Each wall is flat, endless, passes through zero and stands at right angles to its row. A trip goes straight from one point to another. List the walls that it crosses, first one first.

Walls:
(1): [-0.14  0.27]
(2): [ 0.09 -0.07]
(3): [0.11 0.43]
Trips:
[-0.10  0.09] to [0.13 0.27] -> none
[ 0.32 -0.04] to [-0.07 -0.20] -> 3
[-0.20 -0.45] to [0.21 0.07] -> 3
[-0.28  0.50] to [-0.20 -0.08] -> 3
[0.60 0.08] to [0.31 0.08] -> none
[-0.05 -0.28] to [0.28 0.02] -> 3

Walls:
(1): [ 0.07 -0.23  0.20  0.01 -0.13 -0.02  0.27 -0.01]
(2): [-0.19 -0.05 -0.14 -0.65 -0.06 -0.03 -0.06  0.68]
(3): [ 0.44  0.11 -0.08 -0.16  0.09  0.27 -0.10  0.08]
(4): [-0.05  0.28  0.59  0.37  0.42  0.07  0.18  0.02]
(5): [ 0.45  0.48 -0.49 -0.08 -0.21 -0.35  0.44  0.13]
Trips:
[-0.27  0.41 -0.10  0.08 -0.26 -0.17 -0.24  0.03] to [ 0.15  0.09 -0.08  0.13  0.03 -0.60 -0.37 -0.02] -> 2
[-0.01  0.19 -0.20  0.41 -0.07 -0.07 -0.14  0.40] to [-0.13  0.04 -0.02  0.23  0.38  0.03 -0.15 -0.10] -> 2, 5
[-0.06  0.25 -0.13 -0.19 -0.07  0.40  0.00 -0.10] to [ 0.38  0.24  0.10 -0.92 -0.19  0.12 -0.06  0.18] -> none
[ 0.55  0.15  0.18 -0.14  0.24  0.00 -0.17  0.24] to [-0.05  0.11  0.30 -0.34 -0.34  0.47  0.11 -0.52] -> 1, 2, 5, 4

Walls:
(1): [ 0.26  0.45  0.39  0.21  0.07 -0.17  0.51 -0.36  0.16 -0.18  0.06 -0.06]
(2): [ 0.27 -0.64  0.51 -0.40 -0.09 -0.29  0.36  0.22  0.16  0.31  0.02 -0.01]
(3): [-0.34  0.14  0.31 -0.73 -0.13 -0.04 -0.18  0.32 -0.14 -0.66  0.21 -0.30]
(4): [ 0.35  0.33 -0.25 -0.04 -0.13  0.24  0.21 -0.42  0.00  0.02  0.12 -0.17]
(5): [ 0.04 -0.23 -0.09  0.16  0.10  0.30 -0.04  0.04  0.02  0.15  0.18  0.16]
(6): [-0.27 -0.08  0.29 -0.54  0.16 -0.29  0.03  0.39 -0.34 -0.02 -0.33  0.28]
(7): [-0.17  0.20 -0.39 -0.35  0.59  0.00  0.14  0.09 -0.10  0.17 -0.22 -0.06]
(8): [ 0.58 -0.22  0.17  0.02 -0.22 -0.61 -0.04 -0.13  0.12 -0.20 -0.02 -0.07]
(9): [ 0.32 -0.46  0.47 -0.05  0.49 -0.08 -0.50  0.15 -0.26 -0.37 -0.63 -0.29]
(10): [ 0.68  0.30  0.07 -0.34 -0.03  0.03 -0.11 -0.07 -0.36  0.15  0.46  0.37]
Trips:
[ 0.07 -0.35 -0.13  0.09 -0.18  0.14  0.06  0.03 -0.15 -0.06 -0.21 -0.35] to [ 0.17 -0.26  0.07 -0.04 -0.09  0.31  0.07 -0.68 -0.05  0.15  0.39  0.02] -> 10, 9, 1
[-0.01 -0.03 -0.20  0.73 -0.30 -0.18  0.15 -0.49 -0.08 -0.02  0.22 -0.17] to [ 0.21 -0.38 -0.42 -0.12  0.23  0.42 -0.22 -0.08  0.20  0.13  0.08  0.13] -> 1, 8, 10, 7, 9
[ 0.11  0.32  0.40  0.00  0.61 -0.26 -0.12  0.27  0.08 -0.34 -0.12 -0.27] to [-0.14 -0.25  0.12 -0.08  0.02  0.29 -0.35  0.29 -0.17  0.29 -0.40 -0.11] -> 2, 8, 1, 5
